Each row is a point. Before rounding, the points of a table are all equally far from one centre. They may lie mostly on one side of it. Where is the centre, to within rounding?

Points:
[[ 2.6  2.1]
 [ 5.0 -3.1]
 [ 3.0  1.8]
 [ 5.1 -2.7]
 [ 1.4  2.5]
 [ 5.1 -2.0]
 [ 5.0 -0.9]
 [ 5.0 -1.2]]
Centre: [ 0.4 -2.1]

Points, 8 rows:
[[ 1.7  5.8 -3.6  3.4]
 [ 2.1  5.9 -2.9  3.5]
 [-1.7  1.9 -2.4 -0.6]
 [ 2.7  4.8 -3.2  2.8]
 [ 2.4  4.5 -3.4  2.0]
 [ 2.0  3.2 -3.8  1.2]
 [-1.4  6.3 -4.2  3.7]
 [ 3.0  1.3 -2.9  2.6]]
Centre: [-0.9  2.9 -1.2  3.6]

Points, 16 rows:
[[ 1.7  2.4 -2.5 -2.6  5.2 -6.3  1.5  1.6  2.9]
 [-2.3  0.8 -5.2 -3.1  2.3 -3.7  3.2 -1.7  1.7]
 [ 2.9 -1.9 -2.9 -4.0  0.3  1.6  2.2  2.1 -3.9]
 [ 4.9 -1.7 -5.8 -2.5  6.1 -1.3  3.4  2.5  2.9]
 [ 0.3 -2.0 -6.5 -4.6  0.9 -1.8  1.5  3.4  2.9]
 [ 0.6  0.8 -8.4 -2.9  3.0 -2.0  3.8  4.3  1.1]
 [ 0.3 -2.7 -4.9 -4.4  2.1 -1.9  3.5  0.9  3.0]
 [ 1.5 -2.1 -5.6 -5.7  2.4 -3.0  0.0 -0.8  2.5]
 [-0.1 -2.7 -8.3 -1.3  2.9  0.5  0.5  4.6  3.7]
 [ 0.9 -3.6 -6.9 -3.8  1.3 -3.7  0.5  2.7 -0.6]
 [ 0.0 -4.1 -5.7 -1.9  3.3 -2.9 -2.3 -3.1  0.3]
 [-3.3 -0.1 -5.6 -5.6  2.0  0.3  2.4  0.1 -0.1]
 [ 1.6 -3.2 -4.8 -6.2  4.1  2.3  0.1  1.3  2.4]
 [ 3.6 -2.8 -8.8 -3.7  4.4 -0.5 -1.3  2.6 -2.2]
 [ 3.2  3.0 -7.0 -4.2 -0.2 -1.1  1.3  0.3  1.9]
 [-1.3  0.4 -3.1 -5.0  0.2 -4.6  0.1  1.6 -1.4]]
Centre: [ 1.0  0.7 -3.7 -0.4  3.9 -0.1 -0.5  1.4 -0.2]

Points (19 x 12):
[[-4.8  0.6  0.1  7.0 -1.0 -4.2  1.0 -0.3  4.1  4.0  1.5 -0.9]
 [-5.4 -4.8  0.3  1.8  1.5 -6.0 -1.6 -2.4  2.3  3.6  1.3  0.9]
 [-6.4  3.5 -0.6  4.2  1.7 -1.5 -1.4  2.1  0.6  0.0 -1.0 -1.6]
 [-4.7 -0.3 -2.3  0.7 -1.0 -2.7  1.2  4.5  0.9  4.3  7.7 -0.3]
 [-1.2 -0.9 -3.4  1.7  0.1 -2.9 -2.4 -3.9  6.6  0.8 -0.7  1.6]
 [-5.3  1.8  1.3  1.3 -3.6 -3.1 -0.4 -3.0  6.3  5.2 -0.7 -0.8]
 [-3.9  3.6 -0.4  2.5 -1.1 -4.5 -3.2 -4.5  5.4  0.2  5.0 -2.4]
 [-7.2 -0.3 -0.8 -1.1 -2.0 -5.4 -2.7  1.8  2.0  6.4  5.0 -0.1]
 [-3.5  2.2 -2.7  4.0 -0.4 -5.2 -5.6 -2.2  1.5  0.1  4.4 -1.7]
 [-3.1  0.2  1.8  3.2  1.1 -8.3 -0.1 -1.7  6.1  2.2  2.9  0.5]
 [-0.7  1.4 -1.5  1.9  5.1 -2.9  3.1  0.7  3.5  3.6  2.3  1.9]
 [-5.8 -2.2 -1.4  4.8 -0.2 -2.8 -0.3 -1.6  6.5  3.9  1.5 -2.0]
 [-4.2 -2.8 -2.9  3.6 -1.0 -3.9 -0.3  0.9  4.6  4.2  6.8  0.9]
 [-5.3 -2.1 -0.3  2.9  0.5 -3.1 -2.0 -5.0  0.8  3.0  4.6 -3.5]
 [-4.9  1.6  0.9  1.9  2.2 -2.9 -2.1 -0.2  6.6  1.1  8.1 -0.7]
 [-1.4 -1.7 -1.5  2.8 -1.8 -4.8  0.8  0.8  4.2  0.5  7.3 -5.4]
 [-5.3  1.2  1.1  3.4 -1.2 -4.3 -1.7 -3.6  3.6  5.4  5.8 -2.0]
 [-3.7 -1.2 -0.4  2.1 -0.7 -3.9  1.1 -5.0  2.6  6.2  0.8 -3.0]
 [-3.5 -2.0  0.2  4.1  1.0 -3.7  3.0 -3.3  4.2  2.1  4.6  1.2]]
Centre: [-2.2  0.3  0.1 -0.1 -0.5 -2.5 -1.1  0.5  2.5  1.7  2.3 -1.0]

Points (24 x 18):
[[-4.2 -3.6  0.5 -4.1 -3.1 -4.0 -2.8  2.1 -0.8  0.9 -0.3 -2.7  1.6  0.6
   0.2  6.3 -2.9 -6.4]
 [-2.2 -1.2 -0.9 -2.8  0.6 -1.8 -5.0  0.3 -3.1  4.0 -0.8 -4.0  5.3  4.1
   1.0  2.3  0.8 -5.7]
 [-2.6 -3.0 -3.5 -4.5 -1.2 -2.2 -3.9 -0.5  1.5  3.4 -3.1 -4.4  5.2  4.5
   0.5  3.1 -2.4 -6.2]
 [-4.1 -6.4 -0.9 -0.4  2.3 -0.9 -4.2 -1.8  1.4 -0.1 -4.3 -6.3  2.0  5.3
  -0.1  3.6 -0.7 -5.7]
 [-3.1 -5.1  2.1 -3.6 -0.8 -1.3 -6.9 -1.1  0.5 -0.6 -0.7 -3.4 -3.1  1.8
   2.9  2.7  0.1 -8.3]
 [-5.4 -1.8 -3.0 -6.2 -0.2 -4.2 -3.3 -1.7  0.0  1.1  1.0 -5.4  0.4  1.2
   3.2  3.0 -0.9 -4.6]
 [-2.4 -2.7  2.4 -3.7  0.9 -4.6 -6.5  1.2 -0.4 -2.2 -1.2 -3.8  6.0  2.9
   2.3  1.4  0.4 -3.3]
 [-2.8 -5.1 -1.2 -5.7  2.3 -3.8 -0.2  2.3 -3.4 -1.3 -1.4 -4.7  3.3  1.1
  -1.2  1.9 -0.9 -3.5]
 [-1.3 -3.8 -1.1 -3.3  2.8  2.1 -3.8 -3.7  0.4  4.8  0.8  0.1  2.6  4.9
   0.2  2.9  2.1 -2.4]
 [-6.1 -7.1 -1.9 -3.6 -0.1  0.3 -2.3 -3.7 -0.5  2.4 -1.5 -1.7  1.0  2.2
   2.3  3.7 -2.0 -2.6]
 [-5.1 -4.7 -1.0 -4.7  3.3 -1.0 -2.8 -0.7 -0.4  3.7 -1.4 -1.5  1.9  2.7
   3.0  3.2 -2.6 -8.1]
 [-0.6 -7.7 -3.9 -4.6  2.9 -1.8 -0.3  1.7 -0.5 -0.3  0.9 -2.7  1.2  2.4
   0.4  4.1 -0.8 -5.9]
 [-5.4 -3.2 -1.5 -6.5  1.7 -0.8 -4.8  1.7 -1.8  0.3 -0.5 -6.9 -0.7  2.4
   2.6  3.4 -1.6 -2.7]
 [-2.7 -2.3 -3.1 -5.2  4.7 -3.2 -5.0 -0.2 -1.2 -1.1 -1.7 -2.6  2.5  2.6
   7.4  3.5  1.1 -4.3]
 [ 0.2 -2.0 -7.1 -2.4  0.1 -0.8 -6.2  0.7  0.1  1.7  0.3 -2.6  0.2  2.9
   3.0  0.4 -1.7 -6.9]
 [-2.0 -5.0 -1.0 -7.2  0.8 -0.3 -2.5 -5.4 -0.8  3.2 -4.0 -2.2  0.3  3.2
   4.1 -0.2  0.5 -3.4]
 [-5.9 -2.3 -2.0 -5.3 -1.5 -1.2 -5.4 -2.3 -1.1  1.0 -5.3 -3.5  0.3  0.8
   1.9  3.7 -4.1 -6.2]
 [-2.2 -2.0 -5.7 -4.4  0.5 -0.1 -6.2  1.4 -1.4  2.4 -4.3 -3.2 -1.3  2.0
  -0.3 -0.2 -3.7 -0.2]
 [-6.0 -5.5 -5.2 -3.1  3.2 -0.1 -2.6  1.2  2.2 -0.2 -2.5 -3.4  4.3  4.2
   2.7  2.8 -0.5 -3.9]
 [-5.5 -2.7 -2.1 -6.9 -0.4 -2.2 -3.1 -3.9  0.2  1.0 -3.8 -3.1  0.4  1.4
   5.4  2.2  1.3 -6.6]
 [-4.1  0.2 -2.8 -0.2  1.6 -6.1 -2.3 -1.6 -2.7  2.4 -1.5 -2.6  4.5  3.7
   2.1  1.0 -0.9 -3.6]
 [-1.8  0.2 -3.9 -3.9  4.0 -2.4 -5.1 -3.6 -1.2  2.2 -4.4 -2.7  2.8  5.5
   2.4  5.6  1.2 -2.0]
 [-4.5 -0.9 -0.7 -3.9 -1.4  0.3 -6.9  1.6 -2.2 -1.3 -1.8 -5.7  1.1  4.7
   2.5  4.7 -0.7 -7.3]
 [-1.1 -4.1 -2.0 -6.1  2.3 -0.6 -7.1 -2.4 -0.9  1.8 -1.6 -5.7 -1.1  3.7
   3.2  2.8 -0.4 -4.3]]
Centre: [-0.7 -0.1 -0.1 -2.0  0.7  0.0 -1.1  0.2  1.4 -1.2 -3.0 -1.2 -0.2  2.4
  1.7  2.2 -0.7 -3.1]

Points:
[[-1.7  5.0 -3.9 -1.7 -4.1 -0.2  0.2 -2.0  1.2 -2.6  7.4  2.8 -0.6 -0.8
  -1.5  2.2 -5.7 -2.3 -1.9 -3.8  1.5  4.0  3.1 -0.6]
 [-2.1  6.5 -1.2 -3.5 -1.9  0.0  1.2  0.2  5.4 -2.1  5.7  2.3  0.5  1.5
  -0.3  0.2 -3.3 -1.6 -1.5 -7.3  1.6  4.5  5.2 -2.5]
 [-2.7  5.9 -0.5 -1.5 -0.4 -2.2 -0.7 -3.2  1.9 -1.9  6.1  2.3 -1.2 -1.0
   0.7 -1.5 -3.5 -3.2 -1.7 -7.2  3.2  4.0  4.3 -1.4]
 [-3.4  6.1 -2.3 -0.9 -1.4  0.3  0.4 -1.8  1.6 -2.2  6.8  1.8 -0.9 -1.5
  -4.9 -1.6  0.0 -3.4 -1.9 -2.5  2.0  3.5  3.4 -4.3]
 [-3.2  7.8 -1.4 -0.8  1.6 -2.6 -1.2 -3.9  3.1 -2.6  5.3  1.9 -1.2  0.0
  -3.3  0.2  0.7 -2.2 -4.0 -4.6  2.6  3.5  0.5 -0.4]
 [-2.2  4.4 -2.3 -2.9 -3.1 -2.5  0.1 -0.6  2.8 -4.0  6.3  3.7 -0.5  1.1
  -3.1 -1.6 -0.6  0.6  0.1 -7.5  2.5  2.7  4.6 -0.6]
 [-3.4  8.0 -0.5 -2.7 -0.2 -1.1 -0.8 -0.5  2.1 -3.7  7.8  2.1 -0.2 -0.9
   0.6  1.2 -1.4 -2.2 -2.7 -6.6  2.1  2.5  3.7 -2.7]
 [-5.2  1.9 -1.4 -1.5 -1.5  1.1  1.3 -3.5  4.8 -4.2  4.7  0.4  1.3 -0.2
  -3.2 -0.3 -0.2 -2.2 -4.8 -5.1 -1.2  3.9  3.6 -1.7]
 [-1.0  8.4 -3.3 -0.3 -4.5 -3.1 -2.7 -1.6  1.1 -3.6  6.4 -0.7 -1.6 -2.6
  -1.7 -3.7  0.5 -5.5 -0.7 -6.4  3.1  3.1  1.3  0.1]
 [-3.9  7.7 -0.4 -2.4  0.5  0.6 -4.0 -2.3  0.3 -4.0  5.9 -1.6  0.4  1.8
  -2.7 -1.5 -2.1 -4.1 -1.5 -4.2 -0.2  1.4  4.7 -1.2]
 [-2.1  4.6 -1.6  1.0  1.4 -0.9 -2.8 -2.7  3.2 -3.9  8.6  1.5 -1.9 -0.9
  -0.9 -2.5 -2.7 -3.2 -1.3 -5.8 -0.6  3.7  3.6  0.6]
 [-0.7  7.1 -4.3 -0.4 -0.7 -2.1  2.5 -2.1  6.7 -2.9 10.1  0.8  0.1  0.7
   0.5 -5.7 -0.8 -1.9  1.2 -4.6  1.1  3.0  2.5 -1.6]
 [-1.5  4.6 -1.6 -2.9 -4.4  2.4 -2.5 -1.7 -0.6 -0.9  8.0  3.1 -1.2  2.8
  -1.3 -2.0 -0.8 -1.0 -3.6 -6.8  2.9  2.5  4.9 -1.6]
 [-5.2  5.4 -1.6 -1.4  0.7 -0.5 -1.1 -2.9  1.3 -2.1  6.6 -1.8 -2.1  0.4
  -3.1 -0.6 -0.4 -4.0 -1.0 -4.0  4.1  2.9  5.8 -2.3]
 [-1.5  7.7 -2.2 -3.2 -4.0 -1.1 -2.2  0.5  1.3 -2.4  8.4  0.5 -3.1  0.6
  -2.2 -3.1 -0.9 -5.1 -3.9 -4.5  1.8  3.0  3.8 -3.0]
 [ 0.0  5.2  0.2 -1.7 -0.5 -2.5  3.0 -2.8  3.5 -1.9 10.5  0.7 -2.3 -1.6
  -3.1 -1.1 -1.5 -1.3 -4.6 -5.0  4.3  1.2  3.3 -0.8]
 [-0.8  4.5 -4.1 -0.9  0.3  0.5 -1.0 -3.0  5.0 -1.9  9.9  2.2 -1.2 -2.5
  -2.1 -0.3 -1.6 -0.7 -4.2 -5.1  1.1  2.3  5.8 -2.4]
 [-1.8  5.7 -0.8 -3.3 -0.2 -0.6 -0.2 -2.1  3.3 -3.6  9.4  0.6  3.4  1.9
  -2.1 -1.6  1.5  0.8 -4.6 -4.1  0.7  3.5  4.8 -0.6]
 [-0.5  6.0 -2.5 -1.4 -1.8  0.2 -0.7 -2.6  1.7 -0.4  7.8  3.3 -4.0  0.2
  -1.3 -3.1 -2.5  0.4 -0.8 -4.8  2.6  2.6  5.8 -3.9]
 [-1.3  8.4 -1.9 -3.2 -2.5 -0.7 -0.5 -4.7  3.5 -1.5  6.3  1.3  0.1  1.9
   0.6  2.4 -2.9  1.1 -1.8 -7.8  2.5  3.9  3.1  0.9]
 [-2.0  7.5 -1.4 -1.8  2.6  2.7 -3.0 -2.7  1.1 -1.8  7.0 -2.6 -0.6 -0.3
  -0.3 -3.5 -2.2 -2.6 -3.3 -5.1  1.0  2.7  5.3 -1.9]
 [-1.8  6.5 -0.2 -3.9  0.1 -1.8  3.0  0.6  1.7 -2.3  7.4  3.2 -1.4  0.8
   1.3  0.8 -1.5 -1.8 -1.9 -8.4  1.6  1.3  2.6 -2.0]
 [-1.1  4.2 -4.3 -1.1 -1.8 -0.6 -2.4 -2.6  3.2 -1.3  7.0  0.3  0.3  1.0
  -3.9 -2.3 -1.3 -0.7 -3.6 -6.3  3.9  5.5  3.9 -3.0]
 [-3.1  5.2 -2.2 -1.9 -3.5 -2.6  0.2 -0.4  3.7 -3.1  6.0  0.2  2.8  2.1
  -1.2 -2.8 -2.1 -0.2 -3.6 -8.2  3.9  2.5  3.3 -2.5]
 [-0.7  8.6 -5.7 -1.1 -3.3 -1.4 -0.2 -4.0  3.9 -2.1  8.0  0.6 -1.2  0.8
  -0.8 -3.9 -3.4 -0.1 -3.7 -5.7  0.7  2.5  2.8 -0.7]
 [-2.8  8.1 -2.4 -0.8 -2.2  0.6  0.4 -2.8  2.4  0.6  8.7  3.6  0.2 -1.5
  -0.2 -2.2 -1.6 -4.2 -2.8 -3.2  4.2  2.3  2.9 -1.1]
 [-1.7  4.2  1.0 -2.1 -1.3 -3.2 -1.9 -1.8  1.5 -2.6  7.9  2.0 -3.0  0.1
  -2.5 -1.9 -0.8 -3.7 -2.2 -5.6  4.4  3.6  4.2 -3.3]
 [-0.8  6.0 -0.6  0.9  1.5 -1.2  0.8 -0.1  0.8 -0.7  4.6  2.6  1.2 -2.5
  -1.3 -2.0 -2.5 -2.0 -2.7 -6.2  2.0  2.3  3.0 -3.4]]
Centre: [ 2.4  2.4 -1.9 -2.0 -2.7  0.4 -0.9 -2.0  4.3 -1.5  4.1 -2.3 -0.9  1.1
  1.9 -0.1  1.2 -2.3 -0.7 -2.2  1.4 -1.3  0.9 -0.8]

Points, 28 rows:
[[-0.1 -5.4 -4.9 -3.8 -0.5 -5.5 -3.0 -3.0  0.6  2.3  1.1 -0.5  2.7 -7.4
   3.4  0.0  2.8  1.6  0.4 -4.9 -3.8 -2.7  1.2 -3.8]
 [ 0.8 -4.4 -4.4 -1.1 -0.9 -6.6 -0.2 -0.2  1.4  5.7 -1.3 -0.4  0.1 -5.9
   2.1 -1.1  6.1  0.4  1.4 -2.5 -2.3  0.9  3.7 -4.6]
 [ 1.0 -1.4 -1.1 -1.2 -0.1 -3.0  0.8 -6.0  2.5  4.3  2.4  4.6 -0.1 -5.8
   2.4  0.6  2.5 -1.1  4.6 -4.7 -4.7 -1.9  4.2 -3.9]
 [-1.0 -2.6 -1.9  0.3 -1.8 -5.5  0.1 -0.4  1.7  7.0  0.4 -1.7 -1.9 -6.6
   0.8 -0.4  4.4  0.8  5.6 -2.8 -1.4  1.2  2.9 -2.6]
 [ 1.4 -3.5  2.0 -1.1 -1.9 -5.0 -0.2 -3.5 -0.9  4.4 -1.8  3.4  2.7 -8.4
   1.5  1.0  4.1  0.7  5.3 -4.1 -3.4  0.6  2.1 -1.6]
 [ 2.7  0.4 -4.8 -1.6 -1.4 -1.6  0.5 -3.3  4.3 -1.1 -1.7  1.8  2.7 -7.9
   1.8  0.6  2.7  2.4  2.5 -2.0 -2.7 -1.1  4.8 -5.5]
 [ 1.0 -2.1 -4.2  1.4  1.1 -1.7 -2.6  0.6  3.4  3.0  1.4  0.0 -1.7 -8.6
   2.4  0.8  6.1  1.3  4.1 -2.3 -1.5 -3.0  1.5 -3.4]
 [-2.1 -5.5 -1.5 -4.0 -1.1 -3.2 -1.1 -1.0  0.0  4.4 -0.8  3.4  0.1 -4.7
   2.9 -1.7  4.0  3.4  1.5 -3.8 -5.5  1.4  1.0 -2.9]
 [ 0.7 -4.2 -1.9 -0.5  0.8 -5.8 -0.3 -0.6  5.4  2.5  1.8 -0.2  2.6 -6.3
   3.4  1.6  2.9  4.1  2.9 -3.0 -3.1 -1.6  4.3 -6.3]
 [ 0.3 -0.7 -3.5 -0.4 -0.2 -4.6 -1.0 -2.2  4.2  2.7 -2.3  2.5  2.3 -6.4
   1.3 -0.2  1.4  3.8  0.1 -5.2 -5.6  1.0  5.0 -5.0]
 [ 2.0 -1.2  0.0 -1.3 -2.3 -5.9  3.3 -3.9  3.0  4.1  0.8  0.7  0.2 -4.3
   0.2 -1.2  3.8  1.2  3.5 -7.3 -4.2 -1.0  2.3 -4.1]
 [ 1.0 -3.2 -3.3 -3.3 -1.0 -6.9  1.5 -1.5  5.1  5.5 -1.5  2.7  1.5 -8.0
  -0.1 -0.7  3.9  0.4 -0.1 -2.1 -2.3 -1.6  3.4 -3.8]
 [ 2.5 -2.5 -5.9 -4.4 -1.0 -3.8 -0.1 -1.1  1.8  6.4  0.4  1.2  2.4 -8.3
   2.3  0.8  2.8  2.2  3.8 -5.2 -1.6  0.9  3.7 -2.1]
 [ 1.0 -2.6 -4.8 -3.2  0.3 -5.9 -0.9  0.2  4.3  4.4 -0.3 -2.1 -1.7 -5.5
  -1.4 -3.3  3.2  3.8  2.9 -2.7 -2.0  1.3  1.3 -4.9]
 [-0.8 -1.2 -5.7 -3.1 -1.0 -4.0  0.3 -2.9  1.0  3.6 -2.2  3.6  0.5 -7.4
   4.1 -1.1  4.6 -1.2  1.8 -3.5 -0.9 -0.5  3.4 -2.2]
 [ 2.8 -4.5 -4.0 -2.2  0.9 -7.0 -1.4 -1.8  1.1  4.4  0.0  2.3  2.3 -6.3
  -0.8 -1.8  6.1 -0.1  1.6 -2.3 -4.1 -0.8  2.2 -3.7]
 [ 2.3 -5.0 -2.7 -2.9 -1.5 -4.9 -0.4 -3.1  1.4  6.5 -1.2  6.3  2.5 -7.0
  -1.5  2.2  3.5 -0.1  1.4 -4.8 -1.8 -0.6 -0.3 -2.2]
 [ 0.1  0.6 -2.0 -2.7  0.3 -5.9  0.5 -2.1  6.7  2.8 -2.1  2.0  2.5 -7.9
   2.3  1.7  2.8 -0.6  4.0 -2.3  0.5 -0.1  6.1 -4.1]
 [ 1.3 -2.8 -2.2 -5.2 -2.0 -0.6  2.0 -3.9  6.9  5.9 -0.9  1.5  3.4 -7.1
   0.6  2.0  0.7  4.2  4.4 -1.6 -0.5 -2.7  1.5 -4.7]
 [-0.3 -2.9 -5.1 -2.5  0.7 -1.2  0.5 -0.8  3.3  4.9  0.2  4.7  3.8 -6.5
   1.6 -1.3  7.6  0.0  3.1 -2.6 -0.4  1.0  1.8 -1.8]
 [ 1.1  0.2 -4.6 -1.2 -0.8 -6.0 -1.2 -2.4  2.8  3.8 -1.5  2.5  1.0 -7.5
   0.6  0.4  4.5  1.9  2.9 -1.9 -2.6 -1.9  4.6 -6.2]
 [ 0.5 -4.0 -3.2 -2.7 -1.3 -6.3 -0.4  1.0  4.4  4.2  1.2  2.4  1.3 -6.5
   2.7 -0.3  6.3  1.0  3.8 -5.4  0.2  0.5  0.5 -5.1]
 [ 1.5 -0.8 -3.1 -5.1  0.8 -3.2 -2.7 -3.1  3.2  4.8  2.9 -0.1  1.9 -8.8
   1.1  0.0  5.3  1.7  2.7 -4.1 -0.2 -3.4  5.3 -4.8]
 [ 3.8 -2.6 -4.2 -2.0 -2.2 -2.4 -0.4 -1.9  3.7  3.1  0.7  1.1  2.5 -6.5
  -0.1 -0.2  3.3  6.5  1.3 -5.1 -0.4 -1.2  3.5 -6.2]
 [ 0.0 -3.8 -3.6 -0.8 -0.4 -3.3  0.7 -4.2  2.7  4.3 -0.3  3.2  1.8 -7.6
   2.2  1.7  2.3 -0.3  4.1 -3.2 -4.3 -2.5  4.4 -3.7]
 [ 3.5 -4.2 -3.8 -0.7  0.1 -4.8 -0.2 -0.6  3.8  3.4 -1.7 -1.2 -0.1 -7.2
  -0.5 -0.2  2.0  2.3  3.4 -1.1 -4.3 -1.0  4.5 -1.9]
 [ 3.3 -5.3 -0.5 -4.7  1.5 -4.5 -0.1 -6.3  2.5  6.8  2.6  0.7 -0.4 -5.7
  -2.7  1.1  3.1 -0.5  4.3 -4.2 -0.2 -2.8 -1.4 -2.6]
 [-1.2 -3.3 -4.2 -5.4  0.1 -2.4  0.3 -3.2  2.1  3.7 -2.6  0.3  5.6 -3.9
   2.8 -3.7  3.5  1.9  1.4 -7.2 -0.6  0.6  1.8 -3.8]]
Centre: [ 2.0 -0.2  0.4 -2.2  0.7 -1.3 -1.7 -2.1  2.4  3.6  0.4 -0.3  2.0 -3.9
  1.4  1.0  1.2 -0.4  0.1 -1.8 -0.4  1.1 -0.8 -3.4]
